Rows are points. The window is the flat piece filled in between its corners: a triangle in 3 columns, a solid with four corners in 4, and so on. A path goes straight from each point to the next, and from the last back to the first. List the points from which the path goes on through the window.

Window, 3 rows:
[[-16   6  -6]
 [  1 -55  -1]
 [  6  44   5]]
Path:
(1): [ 18  -2 -34]
(2): [  8  30 -22]
(3): [-2 39 45]
(4): [ -8 -55  24]
(5): [ -8 -60 -16]
(6): [ 12 -53 -22]
(7): [-13 -41  25]
(8): [-32 -34  23]
(9): [ -4 -24 -36]
(10): [ -8  22 -22]
(11): [-23  24  15]
(12): [  9 -13  45]
Through the window after points: 2, 6

Window, 6 rows:
[[ 36   2 -29 -60   1  -1]
 [-21  25 -13  11  20 -13]
 [-51  33  -9  -8  -5 -19]
 [ 11  30  21   7   7  -2]
 [ 19 -13  30  13 -12   8]
 [ 19  22 -35 -26 -14  -7]]
Path:
(1): [ 11   7  12  -9   0 -25]
(2): [19 21 -2 -6 -4 31]
(3): [  0  24 -24 -40  -6  29]
(4): [  2   6  -8 -22   2 -40]
(5): [ 18  -5  15  -5  -5 -41]
(6): [ 9 16  5 -8  0 11]
(7): [-27  17   1  -2   6  21]
(8): [-14  19  12   7  -5 -46]
Through the window after points: 1, 3, 5

Window:
[[ 23  12  22   9 -16  42   5  -7]
 [-12   0  12  27 -38   3  -4  -6]
 [  3 -22  -2   4 -23  25  17  -3]
 [ 17  -9 -18  17  16  16  -3  16]
 [-18 -35 -13  -4  33  25 -24  27]
 [  1   7  37  -5  60 -19  -2 -11]
 [  0  24   8   0 -28 -15  -9 -35]
 [-60  28  -5  -9   7 -43  -4   1]]
Path:
(1): [  3  11  11  -5 -29 -16  -5  -9]
(2): [ -3  18   4  11  -9   7  -8 -32]
(3): [-34  17   6  15  10  19  -2 -28]
(4): [  5  -3  13 -14 -26 -24  -4  12]
(5): [ 12 -10  14  -3  -4   4   4  12]
(6): [-19   0   4  19  12  23   7 -32]
(7): [ -7   9   2   8  49  29   0 -17]
(8): [  9 -22  14 -23  13  -9 -15  27]
(9): [ 2 -2  5 -7  8  6 -9  9]
(10): [-12  -3   1   7  23  14  -4  -5]
(11): [-56   5 -11  17  31   5  -1 -18]
(12): [ -8   7  12 -21   6 -30 -12  20]
(13): [ -5  -5  24 -17  -5 -18 -13  10]
(14): [-30  17   2  15  29   1   9 -28]
(15): [-20  -2   0  29 -14  16  -6 -14]
(16): [ -1   1  17   7 -34 -11  -3   7]
Through the window after points: 1, 5, 11, 15

Window, 9 rows:
[[ -7 -34   0 -32  21  20  -4  26  10]
 [ 20  -3  59  18 -57   8   8  15  12]
 [-18  24  29  23 -17 -25   8   3 -30]
 [-10  13  11 -11  13 -18 -22 -30 -25]
 [-33  41  18  -1 -10  -3 -20  -8 -16]
 [-11  29  -8  -1 -13 -34 -24  -5 -15]
 [ -1 -25 -15   0   8  41  -6   7  -3]
 [ -9 -13  36   9 -60  12  35  -3  13]
 [ 16 -12 -13 -28  25  43  21  14  15]]
Path:
(1): [ -2   4  22 -32 -45   4  -1   8 -35]
(2): [ -4   4  14 -43  -9  14  -4  17 -38]
(3): [-4  1  0 17 15  6  0  3  7]
(4): [-22  14  16   8   1  -4  -6   4   4]
(5): [ -9  10  13 -25 -15   3  -9  -1 -39]
(6): [ -5  12  19 -27 -17   2 -13  -4 -28]
(7): [-11  12  23  30   2 -12  -7 -15  10]
(8): [  1   4  33  20 -28  -4   1   7  11]
(9): [ 15   7  37 -21 -48  16  -4   9 -23]
(10): [-11   3  12 -16 -22  16   5   7 -28]
(11): [-12   4  14  17   1   1  -8   0  12]
(12): [ -5  10  28  17  -5 -10   0   3  21]
Through the window after points: 4, 6, 8, 10

Window, 11 rows:
[[ 54  19  24  -1  10  32  60   6  15  13  10]
 [ -2  -5   5 -35   3   9   5  28   9  27   5]
 [  2  15 -25 -29   2  -8  -5 -23  44  -6   7]
 [ 21  -1  30  13  17  25   6   5  -5   5  31]
 [ -5  -4  24  41   7 -23  39  21 -20 -15  26]
 [ 32  19  59  26 -37   5 -56 -48 -20 -12 -45]
 [ 29 -22 -45 -42   2 -59 -19 -20   0 -13  17]
 [ -1 -15 -34  28  -7 -37 -11 -18 -21   1   8]
 [ 43  -6  19  -3  13 -35   7  -9  23  42  25]
 [  3 -16   0 -28  -3  14  31 -59  43 -12 -19]
 [-12  25  24 -26  23 -22  15 -46   6  50  20]]
Path:
(1): [ 12   3  -6 -11  20 -23   0  -8  26   3 -16]
(2): [ 33   9   3  -5  37 -11   5 -10  14  -5 -24]
(3): [ 14   3  18   3 -18 -11   7 -14   8  14  25]
(4): [  1  -3  11  -7 -21 -14  24 -23   0  11  28]
(5): [ 12   7   9   9  57 -23   5   1   5  -6 -15]
(6): [  9  -2   1 -10  52  -9 -34 -18   6  29 -37]
(7): [ 25  -4 -13 -24 -32 -15  21 -24  18   1  37]
(8): [ 22   5  36  -2 -48   5 -22 -34  -9   2   7]
(9): [ 20  13  34  12  -2  -4 -28 -27  -6   1 -32]
(10): [ 30  -5  -9 -19  39 -33 -13 -16  15  14 -27]
(11): [  8  -8 -13 -24 -39 -19   7 -10   4  -5  59]
(12): [ 25   9  22  -2 -36   1  -8 -25 -11  20  34]
(13): [  8   8   3   3  39 -33  -3   2  10  -3 -18]
(14): [24  2 14  3 55 -7 -4  4 11 17  7]
(15): [ 32  -6  22   0 -40 -21  25 -17   8  25  36]
(16): [ 22  -1  -4 -28 -30   1   1 -44  14   7  48]
Through the window after points: 2, 4, 8, 10, 14, 16

Window (12 x 12):
[[ -3  25 -37 -60 -55  -4 -26  18  28 -41   0 -18]
 [ 16   0  17  17  -6 -10 -13  12 -13 -14  22   6]
 [-27  30   7  17  -3   9  -9  11  -4 -12  10  -5]
 [-28  -5  -4  -4 -35  -1 -25  27 -20 -13  14  14]
 [ -4 -22 -20   6   1   7   5  36  -2 -14  21   5]
 [-12   8  -9  -5   2 -10 -13  13 -19   6  39 -17]
 [  1  11  -3 -57 -31  12 -26  20  11 -13 -26 -24]
 [ -1   9  -7 -23  33  -4  -8 -34  21  25  -6  27]
 [-19   5   4 -40 -16 -14   4 -44  32   6 -32 -15]
 [ -9  24 -21  29  11 -15  23  -6 -38  25   4  20]
 [-19  37  -5 -18   6   8  40 -41 -31  10  13  19]
 [-23  22  11 -11  16 -27  -2   8 -22 -22   5   2]]
Path:
(1): [-17  10  -9 -12 -13   0  -8   0 -18 -18   3  -7]
(2): [  8  12 -10 -24   5  -1  -9 -23 -15 -14   0 -13]
(3): [-17  26  -2 -19  -1  -7  10  -3   6   4   4   8]
(4): [ -4  19  13 -17   2 -19  17  35   4   7  19  26]
(5): [  1  -4  -4   9 -12   4 -28 -13 -16 -21   7 -20]
(6): [-24   6 -21  -8   2   9 -14 -12 -19 -28  -1  -8]
(7): [  7  14  16 -12 -12 -24   5  20  10   2   6  16]
(8): [-12  14   3  -7 -20 -10   2  21   0  12  10  10]
Through the window after points: 4

Window:
[[ -7 -21 -13  -9   4  34  21  21   1  15 -25 -16 -10  -3]
 [ -1  -8 -34 -15 -14 -27  -2 -39  -9 -10  10 -10  -5  -2]
 [-19  18  11   1 -10 -43 -23  -6  15 -17 -10   1 -26   7]
 [  9 -28 -10 -13  14 -34 -11 -43   3 -16  -9 -17   1  -6]
 [-19  21   0   8  24 -29  -6   7 -11  28  -9  -7  -9  11]
 [  2   1  -4   0  12  11 -27  23  -5  14   3 -10 -15 -12]
 [ -9  -4   6   5 -13 -16  13  -1 -36 -17  -3  20  22 -29]
 [ -7   8   5  15   5   3  -5  10   3  26   3   7  28  14]
 [-21  30  11   6   3 -31 -15  18   7  10   1 -33   8   0]
 [-38  18   7 -19   6 -29 -35  -7   0   7  -5  -4   6  -1]
 [ 17  -7 -18 -27  13  28   7  60  -5  13 -25  -7  -3  12]
 [-30  13  -8  10  28  -7  -6  37   9   0   5   0   5   2]
 [ 20  -3  -2 -35  13  37  31  21  -4  -3  -3   4 -11 -17]
 [-15 -16  11 -10   9  -6  -1  31  -6  24  18  -7   1   8]]
Path:
(1): [-11  -4  11   8  15   1  -3   8 -19  -6  -6  -9  -3  11]
(2): [-13 -10   2   4   7  -5   2  -4 -26 -14   2 -14   0  10]
(3): [ -3  -2  -1 -11  -1 -11   3   9  -2   4  -8   8   4 -19]
(4): [  1  -2  -4 -18  10 -24  -2  27  10  20  -5   1   7  -9]
(5): [ -3   2  -8   8   7  17   0  10 -13  -6  -2 -19  -7  10]
(6): [ -3   7   0  -7  -1   9 -16 -12 -17 -20  -3 -23  -5   9]
(7): [-10   1  -2  -7   7 -20   0  10   9   9  -8  -4  -5  -5]
(8): [-10 -10 -10 -12  18 -22  -1  31  26  16 -10   0  -3 -26]
(9): [ -7   7  12  -3   8   6  -3  11 -18   5   4  -6  -1  12]
(10): [-18  10   0  -3   4  -2 -22   4  -9   1   2 -12   0   9]
(11): [-12   1 -10 -10  19 -28   9  18  16  13  -7   9   2 -19]
(12): [-10 -14 -18 -22  -4 -29   0  19  24  37   0  -3 -22 -17]
(13): [-13   8   2  -1  14  -9 -14   0  -6  -2   0 -14   5  13]
(14): [-11   7  -3  -5  13  -8  -7   9 -13  -3   2 -14  -1   7]
(15): [-15   0 -16   1   8 -19  -1  13  15  21  -3   9  -5  -8]
(16): [ -5   7 -25 -24  -3  -8  -2  14  14  28   4   0  15 -25]
Through the window after points: 2, 6, 10, 14

Window (14 x 14):
[[ 21  23   9  13   3  -5 -12   9  21   3   5   2   8  -5]
 [-28  -3  12   5 -29   7  -6  -8  10  -2  -7  26   1   3]
 [-19 -44  -6 -12 -19  18   8  -5  -8  -8  -9 -27  -9 -10]
 [-19  20  16   9 -10   0  16  -7  -1  -9  10   0  -1   6]
 [ 30  -7 -19  -4  -5   0  12  22 -25  -8  -1  25 -18 -25]
 [-12   3 -19  -3 -15 -21   3 -30   4 -35  11  18  60   5]
 [  6  23  -2   2   3  13  10  12   1   6 -12  -4  12   9]
 [  7  33  12  -5   7  -4   0 -11  13   3  -6  12  13 -17]
 [  5   3 -22  22  24  18   4   8  11   9   4  52  -2   1]
 [ -7   7 -10 -16  14   0 -10  15  17 -25  -7  -1  -3  -9]
 [-22  15 -14   8 -19   0  -7  -7  17   1   3   3  -8  -2]
 [ -9  11 -11  22   8  -4 -12  -6 -22   1   1 -10  15  18]
 [-23  -6   3  19 -13  -2   7   9   0   4 -15 -12  -6  -9]
 [  1   7   1   0   8  -8   6   8  -8  24   7   3  23   8]]
Path:
(1): [-19  10   0  11  -2   8  -6   4  -8  12  10   8  17 -16]
(2): [ -9   8  -3  -1  -5  11   2   6   7  -5   5   8   9 -10]
(3): [  4   1   9  -6  -5 -16  11   2   9  -6 -15  17 -16   3]
(4): [ -7   1  -9   4  -7  -5   5  -4   4  -9 -10   6   1   8]
(5): [-13   3  -5   5  -8  12  -6   6   5  -1  16   6   8 -14]
(6): [-31  14   1  12 -11  18  -6   3   9  -2   9   5  12 -17]
(7): [-5  4 -2  7  4 -9  5 -7  9  1 -9  6 11 18]
(8): [  5   3   1  -7 -18  -8   7 -12  27 -15 -18  20 -12  19]
Through the window after points: 8

Window:
[[ 17   1   6 -60 -21 -11   3 -16 -22  12  21  10  -7 -17]
 [ 23   8   4   1 -13 -24 -13  15  36 -14  38  -3  40  41]
 [  5 -24 -23   9   8   3  39  16 -23  18   6 -10 -43  -7]
 [-14  30 -31  16  -9 -11  25 -20 -25  -3 -23  -1 -19   8]
 [ 18  18 -11  -5 -45   0 -26  -8  12   3  43 -33  24  35]
 [ -2   2 -10   1  -5  13 -28  37  22  30  17   4  24  25]
 [ -3 -27   0  20  26  24  13  -3  -8  14 -27 -13 -23  32]
 [ -9 -18   9  20  -8  13  -3  15   0   0  16 -15  33   0]
 [ -4   9  -1 -38 -23 -24 -26  29 -10 -19  30 -35  16  27]
 [-14 -12  33  29   6  31  34  29  24  26 -16  -5 -38   3]
 [ 16  45 -24  17  26 -17  15 -29 -20  13 -18 -35 -19 -14]
 [-17  10 -22 -36 -14 -42 -12 -33   4  10  35 -20   2  -1]
 [  2   1 -33   0   5  15   8  -5  10 -18 -17 -20 -22 -10]
 [ -9  -8 -13  -1  15  27  56  10   3  28 -24 -22  -4   8]]
Path:
(1): [-14  14  -2  -1   6  10   8   8   0   6  22   0  11  17]
(2): [-18  25 -11   0   9  44  18  10   2   6  19  -2 -22  43]
(3): [ 14 -19  11  -1 -13 -28   1   7   6  24 -13 -11   2 -28]
(4): [  5  -6 -17   6  -7   0  13   0  -4   6 -13 -14  -7  -1]
(5): [-19  31 -15  -7  27  24  15  -6   6  -7  16 -21 -18  19]
(6): [-16  12 -21  -9  13  20  30  -9 -26  -8  28 -20 -17  -7]
(7): [ 19 -14  -7  10  -6 -16   7  13   1  24 -12  -8 -13   3]
(8): [ 13 -17  -6  16  -6  -1  -8   8   5  10  -8 -24   7   6]
Through the window after points: 2, 4, 6, 8

Window:
[[  2   2 -12  13  23   5  42   8   3  -5  11  22 -13   6]
 [ -6 -13 -10  -1 -16  12 -11 -26 -20  10  16  -4 -21  17]
 [ 38 -33  17  -3 -13  10  18  -4 -30  33  30 -10 -18   1]
 [  9  30  33   6  28   6  28 -34  -4 -22 -16 -16 -19   9]
 [-14  20   4   2 -11 -25 -10   6  33  53  33  -3 -11  31]
 [-20  -2   2 -17  36   0 -27  13   2  10  12   1 -31  -4]
 [  1   7 -18 -11 -60 -23  38  22  15 -29 -15 -34 -14  11]
 [ 21   8  -3  -7  -3  -7   1 -15   2  15 -24  -5 -14 -17]
 [ 41 -21  -9 -33   1 -17 -16  10  -3  18   2  -6 -19  13]
 [ 24  -4 -10 -13   5  27 -10  -2  -5  23 -17 -15  -1   4]
 [  0 -35  -2  22  15 -10  27   7   9   0 -17   4   6   3]
 [ 22 -15  14   0  -6  -8   6  18  19   2  -3  17  27  -4]
 [-16 -18  -4  36 -54 -10   0  22 -12  -7 -22   1 -23  27]
 [  7  -1  22 -15  -5 -16  27   6   4  42   0  17  27  14]]
Path:
(1): [  8 -21   4  -7 -13   5   5  12  12  18   2   6 -29   9]
(2): [ -3 -12   9   4 -18   1  11  -1   3  11  -2   4 -17  15]
(3): [  3  -6 -13  10  -9 -28  -3  12 -21   2  12   1   4   8]
(4): [ 16   1  -6   1  -1 -11   6   7  -5  15  -8 -13   8   9]
(5): [ -2  -5  26 -11  -3  11  26  10  24   4   1  16 -39  -3]
(6): [ 14 -11  27  -9 -15  22   0   1  41  19 -12   8 -21  26]
(7): [  9  -3 -17   3   3  -4   5   8 -20   8  -3  -8   3  -2]
(8): [ 0 -5  0  3 13 -9 -5 11 -4  9  4 -3 -4 -2]
(9): [  2 -18  15 -26  -1  12   8   5  30   8  -3  21 -19  14]
(10): [ 13 -16  11 -23  -6  25  -1 -17  24  13  -7  20 -25   9]
(11): [ 10   1   6  11   8 -19   8  11 -21  27   9 -12   9   7]
(12): [ 13  -7 -16  -5  10 -15  -1   7 -12  15  10  -2   5   4]
Through the window after points: 6, 8

Window (14 x 14):
[[ -4  23   9 -16  12  10  -6 -17 -20  32 -22   0  11   3]
 [  7  10 -11  -3  -5  22  17  22  -1  10   7 -45 -27   6]
 [ 21  16  25   3  -1   6  15   4  10  14   0  13  17   6]
 [ 25  14 -60  25 -12  -9   1 -28  43  14 -14   8  -8 -10]
 [ 37   0  -9   8 -11  -7   4  -2  -8  19   3 -35 -12 -24]
 [-21  -2   2 -21  -7 -26  -9 -15  24  17 -10   4  11  16]
 [-19 -18  25  -6  31  -8   5 -14  -1   0  -6 -10  33  -3]
 [ 40  12   1   3  10  -4 -16 -19  18   4 -12 -27   0  16]
 [  7  -3 -14 -22  -7 -13   0  -6 -26  -1   2   2  -8   3]
 [-19 -26  -1   2  -7  20   2  -9  10  29 -32  -5  11  22]
 [ 24  28 -11  23 -17 -21   3  13 -23  -5 -10  -3  -5 -20]
 [  3  -2  14 -11  -9  21  -2 -19   0  -1 -13 -31  17  -6]
 [ 17  10 -15  11   1 -19  -2 -43  11   1 -13 -10 -38 -15]
 [  3  -7   8   1   7   8  -9  21   1   0  -4  -3  -4 -27]]
Path:
(1): [ 13   8   2   5   0   2  -8  -7  -7  11   2 -17  -3  -6]
(2): [ 21  -2   8  -9   2  -3   7  -3   8   4 -20 -22  -2   0]
(3): [  7  -1   1 -11  -1  -2  11  -7   2   9 -20 -11  -9  -9]
(4): [  5   2  10   1   2   3  -9  -4  -9  10  -1 -19   2   3]
(5): [-11  -6   5   8  -5  -9 -17 -12  -3  19   1   7   8   2]
(6): [  3   2  -3 -17  10  14  28   1   6   2 -20 -30  -1  -4]
(7): [ 17   7 -11 -23  -5 -14  16 -15  11   4 -21  -6  -4  -3]
(8): [ 12  -1  -7  18  -4   2 -11 -10   8   6  -1 -18   0  -6]
(9): [  9   6   9  10   0   3 -13  -5   5   5  -1 -13  -1  -3]
(10): [ 18 -13 -14 -34  12  -3  20  -2   0   2 -31 -15  13 -14]
(11): [ 16  -4  -7 -24   0 -12  11  -3 -10 -11 -12  -3   6  -7]
(12): [ -8   5  -9   9 -10  -1 -18 -15 -19  30  14  -5 -21  13]
Through the window after points: 9, 11

Window:
[[-15 -15  22  13 -14  26 -35 -27  -5 -22  -1  14   9  25]
 [  8 -20 -11  26 -15  -5  22  -8  29  -1  -4  20  38  -3]
 [  2  -1  -1 -46   9  28 -21  -6  11 -30   3 -31  -4 -37]
 [ 38  15  14 -51  17  26 -32 -14   3 -41  -3 -12  28  -3]
 [ 30  22  28 -39  13  37 -39  -1   4 -17  14 -47  40 -46]
 [-14  22  25   4 -10  24 -19  13  -8 -20 -15  -1   3  41]
 [-17  40  39   4 -20  -8 -39   6   6 -29 -13  46  -2  16]
 [ -6  20  60 -22 -42   6 -28 -25   6  -7 -22   3   0  39]
 [ 15 -38  14  -6  -9 -19   0   5 -12  21 -13  17   9 -15]
 [-25 -20  34  -8 -26   9  -5  12   6 -13  23  32   0  33]
 [ 30 -32  15   5 -55 -17   3  19 -10  -8   9  14 -18 -15]
 [ 17 -29  20  17  -8 -29 -10   6  24  -5   6   6  -5   9]
 [ 10   3 -18   2 -10 -19 -12 -20   7  13  20  19  14  16]
 [  8  -8  25   9  -3  -8  19 -17  -8 -12  14  10  -1  -3]]
Path:
(1): [  2 -20  11 -18 -11   1 -10 -17  -1 -29   4  -9  30   5]
(2): [-28  -9   6 -17 -16 -39 -21  12   6 -37  -1   2  27  -1]
(3): [ 55  14  29 -20   6  59 -25 -19  10   2  -3  -6   7   2]
(4): [ 15  -1  31 -18 -23  16 -10 -19  27   6 -16  15 -15  17]
(5): [ -6   4  33   2 -18 -10 -20  -1  -7 -20   1   1  12  18]
(6): [  4  -4  23 -13 -20 -25 -10  -3   3 -38  18  -5  26  16]
(7): [ -5  -2  24   8 -19  22 -15  12   1   2  -8  26 -15  14]
(8): [ 17   4  30   8 -12  28 -15  11  19  -2  -5   8  -5  12]
(9): [-21 -13   7 -11  -6 -36 -22 -19 -19 -37   1   1  21  23]
(10): [ -6  -8  17 -13 -22   1 -11   0  -6 -32  -5  -3   5   8]
(11): [ 12   9  36 -20   5  18 -33  -2  12  10  16  12 -12  -1]
(12): [ 11   7  23   6  -9  20 -16   0   9  13   5  11 -18  -3]
Through the window after points: 4, 6, 8

Window:
[[ 19  -2   9   6  15  27  46 -29  14 -29  -4   5   4   1]
 [-29  23 -11 -14  -6   4 -31   7  -2  18 -36  54   4 -22]
 [-42  16   3 -19  -7   0 -15  16 -17  38  -9  -3  21   8]
 [ 47 -19  -8  12 -32  27 -22 -10  15 -29  -1 -28  27  -6]
 [  4 -17   8   0   2  -9  16 -17  28 -41   4 -13  15 -39]
 [-14   1  -5  57  23   3  14 -19  -1 -52  10 -31   2  19]
 [  4  14  17  17 -36  21  13 -11  -6 -33   7 -15 -23 -16]
 [-14  28 -37 -22 -13   4   3  13   1   8 -38  -7  -5 -18]
 [ 12   5  -4  32 -11 -32  49 -29   6 -32  -2  14  25  -3]
 [  3 -14   7  18  -2  -5  19 -60 -14 -41 -19 -27  -3   1]
 [  5   5  -4 -27 -12  -9 -25  29   0  33 -20  13 -50  -1]
 [-32   3 -16 -33  -7  -5  -6  29 -31 -16 -22  24   6  10]
 [  0 -27 -31  -2 -51  32 -27 -28  45 -30  27 -31  12  19]
 [ -4  50   6 -39  -4 -15 -22   7  10  -3 -22  20   6   3]]
Path:
(1): [ 11   7 -12   0   4  15   1 -19   9 -18  11  -1   5   2]
(2): [ -7 -18  10  15 -33   7   1  -7  12 -29 -16 -13   5   1]
(3): [-13  15  14  18 -39   8 -30  -9  38  -7 -21  -5  19  15]
(4): [ 13  -4 -44 -54  17   7  20 -12 -20 -30  29  -5 -13 -10]
(5): [  1  12 -19  -9  -1 -20  -7  -2 -13  -2  14  -9   3 -24]
(6): [ -9 -21  10   7 -20  23  18 -20  53 -38 -37  10  22  22]
(7): [ -4   5   6  -4 -28  12  13   6   5 -13 -33   0  17  14]
(8): [  7   2 -10  -7  -3  -7 -13 -28  -3  -9  17  -6 -20 -29]
(9): [ -2   5 -58 -44 -16  17 -23 -16   3  -2  22  40  12 -29]
(10): [ -5   5  21  11 -13  -2  13   3   7  -9 -27 -24   4   1]
(11): [-30  -2  16  -2 -20  12  16   0  30 -19 -42 -13   5  19]
(12): [  5  18  -9  -7  -1  -4  -5  -1 -23  -4  -6  15  -4 -18]
(13): [ -7  54 -39 -16   0  16 -13 -11 -20 -20   4   4 -33 -31]
(14): [ -6 -33  19  -1 -23 -10  25  13  28   9 -45  -9  43  21]
(15): [  0   7  16  -1  -8  -2  -9   1  17  -4 -35  -7   8 -14]
(16): [ -8   3 -44 -20 -10   6   0  -2 -11 -14  20  26 -13 -13]
Through the window after points: 3, 13, 15

Window (14 x 14):
[[ -8 -20 -25  13 -19 -37   8   5 -30 -20 -45  10 -25 -48]
 [-15  13 -10 -18  14   7 -18 -43 -14  -3   4   4 -23  23]
 [ 32  -3  -1   1  37  12 -23 -29  -4  -2  -7 -37   8  42]
 [ -8   0 -38  36 -46 -13  45   2 -20 -36 -22  -7 -36 -22]
 [ 25  -9   2  16  -8  25   3  31 -38   2  57   5  11 -26]
 [ 21 -31 -25   8  41  38 -19   4  -8  10  20  15 -12  43]
 [ -9  19  17  26  27  23 -22  -9 -14   9 -28   4 -13  37]
 [ -1  10 -34  38 -21 -44  20   2  -8 -27   8  27  30 -16]
 [ 37  17   4 -23  42  18  -3  32   0  21  31   3  -8  39]
 [ 15  -4 -17   9 -29   1  51  -8  -5 -29 -15  36  37 -33]
 [  2   1 -24   5 -29   3 -17 -12  10  22 -23  -4   4  15]
 [ -6 -28   2  32 -26 -36  52 -20  24  -5   1  15  14 -27]
 [-43 -12 -21   3 -14 -15  25   3 -19 -15 -25 -12  18   3]
 [ 33  11 -29  15  40  29  22  11 -32  44  41   5  11  -8]]
Path:
(1): [  5  -3 -46  27   2  35 -12 -25  -6 -49  -7  -5  -5 -44]
(2): [  2  -8   9   4 -13 -40  41  21 -20  30  -5  -5 -10  57]
(3): [  5  -6   1   5  16  -4  28  -6 -60   1  13  19   6   5]
(4): [ 24  16 -31  29  13  33 -15   2  49  25  -4 -18   3   1]
(5): [ 19  -7 -29  20  31  34  15 -20   6  -9  21 -19  -5 -36]
(6): [ 11  -5 -13   3   1   1   7   5 -19   4   0  23   8  25]
(7): [  2 -31   5  11  -2 -32  27 -12 -29  27 -22  27 -13  27]
(8): [ -6   5 -26  21 -13   2   3 -12   1 -20  -3  -2  13 -16]
Through the window after points: 1, 3, 5

Window (14 x 14):
[[-25  12   5   6  12   9  54 -17 -11 -10 -10 -34  33 -29]
 [ 16  -5 -30  -8  -3 -22 -21  -7 -23 -11  -8  12   9  -9]
 [-34   3  30  13 -21  -4  27  -9   1 -34  11 -23  -1  -9]
 [-38   3   9  22  -3  -6  33 -20 -35   8  38 -43  18  -7]
 [-12  25  -5  18  -8 -13  60  -9 -16 -10  28  -1  -5 -24]
 [-13  40   5  23  -6  -3  13 -36   5  -3  18 -39   7 -34]
 [ 26  13  -3 -40 -22   0 -12  29   6  33  -1  -1 -12  15]
 [ 50  -8   8  -7   2  -7  -4 -10  16  27  -7   8 -15  41]
 [-45  14 -29   9  11  -7  35 -17   2 -14  10 -36 -13  -4]
 [  4  20   9 -32 -17   2 -10 -23   1  36 -12  36  -8  36]
 [  0 -23 -25   1 -11 -17  -6  -3  28  26   6  21  17 -18]
 [ 23  -9   9 -33  15  25 -20  -4   3  24  12  28 -29   5]
 [ 12  18  -1  11   9  13 -23  24   7  22  -5  29   1  26]
 [ 29  -3  -9  -4 -37  44 -10  -7  -1  31 -12  16 -22  27]]
Path:
(1): [ 16  25  -7 -25  -8   3   2  27  17   2  32  19  41   8]
(2): [-12   4   4   8  -1   1  19 -18   2  -5  22 -10  18   5]
(3): [ -8  18  -7   0 -26  -3  19   9  -8  11 -36 -16 -27 -17]
(4): [ -9  10  13   1   3  -3  15 -13  -2  33  -9  -6   5 -16]
(5): [ -3  -9 -35  -6 -21   0  12 -12  -4 -36  39  -2   8  42]
(6): [  9  11 -12 -33 -17   2   0 -12  12 -19  15   4  11  11]
(7): [  2   3   6  24  10  -5 -11   9 -22  47 -19  15 -17   0]
(8): [-14   8   3  -4   7 -21  12   0 -15  32   9  -9 -27 -10]
(9): [ -4  11  -9   4  -5  21   6 -20  14 -20   8  -7  12   3]
(10): [-25  26  28 -24 -19  18  41 -11   7 -10  39  -1  32   9]
(11): [ -3   2  -5  24  -4 -16   6 -13  -5  -1  -9 -16 -23 -12]
(12): [ -5  -1  -6   5  -2  -1   7 -22  -8  26 -10  -8 -22   3]
Through the window after points: 4, 6, 8, 10
